Every row gives one point. Before rounding, the points of a table are all equally far from one centre. They may lie mostly on one side of it. Write the centre, to within rounding.
(in the rows, 128 means zero)

Points (8 x 2):
[[ 75 191]
 [ 60 104]
 [ 44 133]
 [113 192]
 [146 134]
 [138 115]
 [145 130]
 [146 147]]
Centre: [ 95 143]

Points, 15 rows:
[[ 93  76  88 134  53 126 127 143  81 103  65]
 [146  93 103 110 103  82 125 156  92  83  35]
 [ 79 109  92  99  27 112 141 129 130 102 100]
 [110 112 105  89  38 144 184 169 146 119  90]
 [ 67 126  46 106  77 150 127 120 107 131  77]
 [ 95  96  84 150  37 140 114 148 101  95  80]
 [147 124 103 112  73 139 162 145  96  40  96]
 [104 135  92 131  37 133 149 110 112 138  74]
 [127  90  70 120  57 121 128 163 110  57 109]
 [104  60  87  82  74 109 119 168  91  77  96]
 [136 149 102 150  36 123 118 141 108  72  88]
 [121 145  76 146  40 142 107 141 116  85  68]
 [133 111  84  88  48 113 163 157 112  88  59]
 [160 125 106  84  59 108 135 150 114  52 105]
 [160 104  85 124  45 120  91 172 126 105 117]]
Centre: [106 130 122 110 114 132 122 157 124 113  97]

Points:
[[145  73  71  81 134 168 141 133 161  84 109 192 136 155 153 114  84 134
   74 111 104 187  82  93]
 [119  87 127  73 133 176 178  82 150  76 114 138 130 145  92  73  75 163
   78 138 159 131  44 113]
 [124  56 103  31  97 103 142 200 113 110 107 185 130 159  77  86 133 139
   45 104 185 131 155 141]
 [111  69  92  95 126 163 153 178 221 111  65 150 108 163 101  86  95 135
   32 175 161 136  95 120]
 [137  23 107 133 144 161 137 131 135 119  45 164 134 131 136 111  88 113
   28 141 159 141 112 133]
 [134  36 143  73 120 159 145 113 120  89 128 149 121 136 110 133  83 160
   37 137 146 163  97 100]
 [103  43 123 126 101 144 163 140 100  56 124 124 168 110 167  48 145 131
   65 132 108 116  98  82]
 [114 109 105 122 124 171 126 143 137  90  85 166 136 141 153 123 142 113
   61 158 156 155  34 114]
 [123  72 140  53 115 109 158 134 184 111  95 164 147  94 119  81  62 159
   60 182 189 124  89 137]
 [156  83 164 140 152 150 186 129 122  63  72 182 151 120 129 106 120 119
   34  93 119 167 110  83]
 [125  74 114  94 114 129 128 128 155  65 121 196 156  68 137 106  54 132
   25 140 142 160 130 124]
 [188  82 138  93 121 126 161 159 163  56  94 163 151 141  96 106 108 156
   45 124 165 198 136  62]
 [164  61 111  91 128 145 113 145  92  93  85 169 132 168 127 105  77 151
   79 119 151 140  89  57]
 [137  77 105  91 118 189  86 126 168  77  70 207 143 148 130  76  86 122
   32 150 114 151 132 113]
 [114  76  70 121 131 178 141 120 150  70  91 180 119 148 136  61  72 198
   90 123 138 152  96  64]
 [113  73  73  82 143 129 170 141 164  67  67 192 129 161 169  81  75 147
   88 134 142 143  98  65]
 [136  57 122  60 117 114 138 119 133 141 106 153 113 174 129  74 116 138
   60 161 156 189  88 156]
 [121  70 124  85 167 175 177 104 189  79  95 243 121 119 142  86 118 168
   85  84 151 147 101 128]
 [158  74 131 115 150 156 161 145 216  75 104 180  59 146 109 125 132 160
   72  85 173 159 117 113]
 [144  61 113 103 133 135 152 138 140 100  92 200 127 198  93  65  60 136
   51 157 174 165 132 138]
 [ 86  63  99  82 120 140 182 123 101 101  96 199 101 164 134  81 125 141
   73 151 168 154  69 119]
 [126  97 150  81 155 163 155 156 173 109 140 224 119 122 123  89  76 183
  100 169 193 118 134  95]
 [ 89  62 103  41 165 160 118 183 141 124  57 176 130  94 159  55  93 171
   93 124 176 152  99 108]
 [142  53  73 111 109 190 176 162 121  81  85 186 131 131 105  74  74 153
   76 134 182 194 106 135]
 [152 113 145  57 145 162 138 137 155 128 141 163  81 163 114  89 111 145
   36  74 114 114 101 148]
 [ 71  94 128 122 121 149 150 104 185 106  88 199 159 166 138  95 147 169
   65  86 152 176  81  84]
 [137  88 100  71 141 143 148 125 172  93  88 152 162 135 117 118  55 156
   27 146 126 188  86 131]
 [136  94 126  35 102 183 142 110 147  59  78 221 128 159 127  78  90 139
   58  99 145 125 134 127]
 [166  60  97 165 128 133 130 153 156 100  85 209 118 166 154  57 115 154
   60 153 163 136 145 105]
 [162  88 126 126 114 187 173 179 163 100 128 169 183 117 108  84  53 155
   74 163 103 153  82 110]
 [114 108 119 119 147 156 149 192 150  92 102 164 103 168  95  94  95 110
   13 145 130 175  76 125]]
Centre: [114  94 117 103 135 138 142 150 155  98  99 147 146 119  95  84 130 134
 110 118 134 130 138 128]
